Rows are points. Before rounding, the points of a table are all equally far from one centre. They may lie mostly on one side of it. Write the centre, to within rounding.
In the rows, 128 means zero.

Points (7 x 2):
[[129 174]
 [186 175]
 [176 184]
 [148 187]
 [124 167]
 [194 143]
 [168 187]]
Centre: [158 151]

Points (15 x 8):
[[ 77 179 134 161 104 167 156 155]
 [169  99 176 178 145  49 156 213]
 [136  96 106 194 142  74 145  94]
 [164 184 194 216 163 164 123 175]
 [108 126 123 203 203 114 111 173]
 [206 170 173 175 141 159  91 140]
 [179 151 244 149 124  78 154 199]
 [155 204 193 189 200 114 126 172]
 [191 175 141 178 180 120 139 193]
 [182 182 136 212 169 116 101 115]
 [185 145 135 227 154 138 158 121]
 [133 161  82 176 163 125 133 170]
 [142 102 100 119  98  92 103 163]
 [194 123 131 214 158  83 170 161]
 [177 133 126 215 141 153  84 131]]
Centre: [130 140 175 171 125 102 128 148]

Points (18 x 12):
[[ 91 242 128 214 127 164 136  86 125 188 119 141]
 [140 180  89 163 158 193  85  79  95 146  60 145]
 [114 126 105 152 156 136 151  54 100 121  72 129]
 [124 155  67 202 138  81 113  77 126 151 129 136]
 [ 92 173 118 166 134  91 110 108 112 119  83  92]
 [130 103 156 174 142 220 129 191 160 222  86 124]
 [ 92 156 163 229 161 175 170  92 173 144  98 185]
 [ 78 208  50 189 207 117 140  73 177 180 127 181]
 [130 161 134  98 103 141 184 190 118 230  73 129]
 [186 202 147 208 138 137  85 130 124 177 134 125]
 [ 90 144 119 101 111 136 131  58 175 185  91 209]
 [109 232  73 177 141 131 129  67 160 138  62 127]
 [ 96 189 185 147 160 135 172 178  88 211  89 117]
 [ 22 168 128 152 111 155 166 126 178 131  75 152]
 [ 83 184 160 177 153 175 105  51 149 215  76 156]
 [ 75 143  93 137  97 112 167 211 152 209 155 129]
 [ 52 204 107 113 112 136 135 138 175 147  97 221]
 [119 238 157 200 165 163 123 121 106 133 139 129]]
Centre: [119 163 107 143 166 155 141 137 162 179 115 143]

Points, 23 rows:
[[101 109 113 102 101 208 134 205  78 157 143 137 163 175 195 141 180  93
   83 114]
 [165  98  73 125 139 186  78 161  85 164 111 132 218 108 180 107 217  35
  107  97]
 [135 137  69 133 165 182  44 145 106 193 162 117 179 160 164  83 183  58
   87  84]
 [123 181  49 127  74 178 122 110  69 161 155 138 198 198 141  93  89  57
  101 122]
 [146 128  99  74 102 240  96 171 100 136  72  96 148 151 126  72 200  33
  165 126]
 [121  26 136 122  99 217  91 121  81 141 154 121 177 126 126 130 188  36
   86 101]
 [ 99  90  59 101 143 174 125 188 120 131 192 126 215 169  85  95 201  31
  124  98]
 [ 79  89  72 122  94 155  97 152  63 198 154 133 146 145 157  89 189  22
   69 120]
 [103 103  75 104 116 172 117 158  96 139 146 150 160 148 184 144 225 106
  143 160]
 [146  92  74 100 174 228  76 120  79 146  93 146 226 139 138 150 137  22
  132 135]
 [ 92 126  59  24 142 172  94 129 101 168 102 141 149 136 162 113 165  14
  104 141]
 [ 76 119  72  85  60 185  71 131 101 133 127  84 166 208 174 100 205  59
  141 137]
 [156  80  60 113 111 169  68 144 110 159 143 114 176  86 174 158 185  82
   80  99]
 [ 93  80  50  96  86 207  80 153  88 147 150 112 143 168 112 121 231  34
   76  99]
 [101 108  88  82  96 239 115 153 114 152  88 115 144  85  84 106 168  73
   68 105]
 [117 126  95  32 112 223 100 147 156 177 116 145 204 172 152 101 118  93
  137 114]
 [114 118  85  90 107 180 157  96  69 178 121 107 169 170 172 163 145  19
  106  96]
 [112 165  99  98 162 158  83 153  63 171  96 108 206 181 103 176 176  40
   98 118]
 [101 101  49 115 110 220 121 160 131 162  79 160 181 132 145 146 193  64
  128 158]
 [ 78 119  69  94 126 216  73 137 131 163 158 147 169 184 124 143 143 104
  162  95]
 [ 93 124 125 129 126 199 110  93 119 182 102 119 174 128 117 126 224  72
   80 137]
 [139 117  56  95  98 118  61 140  88 180 139 108 218 100 119 145 181  97
   93 175]
 [137 136  93 106 136 158 133 130  35 165 154 168 140 128 145 103 172  37
   43 152]]
Centre: [133 117  92  99 109 178 100 144  92 134 133 118 182 152 122 103 150  64
 108 131]

Points:
[[176 116  54 117 161 140 107  93 105  61 168 156 157  72 108 116 121 190
  158  47 165  84  89 112]
 [102 107 115  92  94 173 108  96 137  62 175 117 168 165 147  79 162 114
  161 143  17  92 125  90]
 [110  91 105 109 105 167  99 134  99  65 106 107 116  49 142  48 211 144
  127 150  55 148 109 102]
 [193  94 131 148 146 138 194 126 139 189 118 155 151 127 157  86 144 150
  141 164  32 123  88 145]
 [138  67 112 147 125 179 112 151 107  68 155 135 225  50 143  92 162 141
  115  52  40 114 116 106]
 [208 116  48 141 124 159 148  75 134  93 154 139 153 136 140  77 138  75
  129 135 123 163 125 112]
 [133 106 118 103 132 211 124  75 132  77 112 159 145  71 196  82 172 131
  140 102  63 148  87  82]
 [178 152 127 113 176 169 192 160 184  93 149 155 223 112 182 109 174 169
  136 102  53 106 107 103]
 [171 137 150  95 148 103 118  51 104 152 115 199 154  95 148 127 153 197
  149  98  61 169  92 116]
 [214  99 132 116 134 151 121 121 110  72 123 136 197 101  85  93 123 150
  157 164  28 117 159  88]
 [182 147 172 125  95 159 134 122 140 106  95  69 176  81 119  87 157 200
  217 144  65 158 101  85]
 [110 107 165 178 168 184 137 157 137 114 171 127 147 184 153  48 170 158
  146  77 109 195 140 154]
 [147 125 123  78 126 165 138 142 157 123  59 135 158 166 200 113 167 137
   86 137  97 124  38 114]
 [128 153 100 102 104 177 119 127 100  74  94 162 138  75 107  75 129 168
  198 103  54 132 189 126]
 [141  93 118 121  60 162 141 143 122  95 197  37 138 147 201 121 102 181
  128 122  77 187 132 102]
 [155  89 146 153 115 133 121 110 163  84 105 119 196 112  93 111 188 143
  181  49  59 200  52 115]
 [155 121 128 123 148 175 114 160 118  69 156 121 123  87 176  47 178  89
  193  92  63  84 136 116]
 [181 115 116 161 145 192 193 149 137 115 130 142 148  95 136 106 205 174
   62  91  94 175 173 155]
 [146  65 180 146 131 137 110  64 102 114 171 127 168 115 141 101 185 237
   96 113  79  93 118 124]
 [167  81 150 138 105 168 177 181 102  51 143 144 249  92  95 131 179 172
  142 110  88 114 147  63]
 [181  78 147 163 104 194 133 137 119  56 188 141 148 121 159  37 180 186
  109 104  53 139 143  88]
 [203 121 130 124  67 143 159 151 143 116 143  95 148 167 187  80 109 152
  158  68 103 190 124  43]
 [130  92  98 168 106 171 184 132  70 154 200 165 165  68 138 111  84 160
  143 158  74 106 170  71]
 [181  60  71 101  72 175 146 128 132  45 169 166 183  92 154 101 121 134
  143 118  60 115  98  71]
 [151  81 109 150 165 172  94  78  81 105 174 177 138  94 132  81 170 178
  153  89  81 140 181 165]
 [221 190 163 112 120 173 173 202 127 111 136 146 125  69 133  86 164 143
   99 106  46 150 140 103]
 [223 117 146 169  91 155  76  98 151 115 124 144 155 119 153  53 169 154
  109 130 116 160  70 137]]
Centre: [138 134 104 143 125 153 120 158 110 124 154 128 136 131 116 142 161 165
 139 112  95 132  98  91]
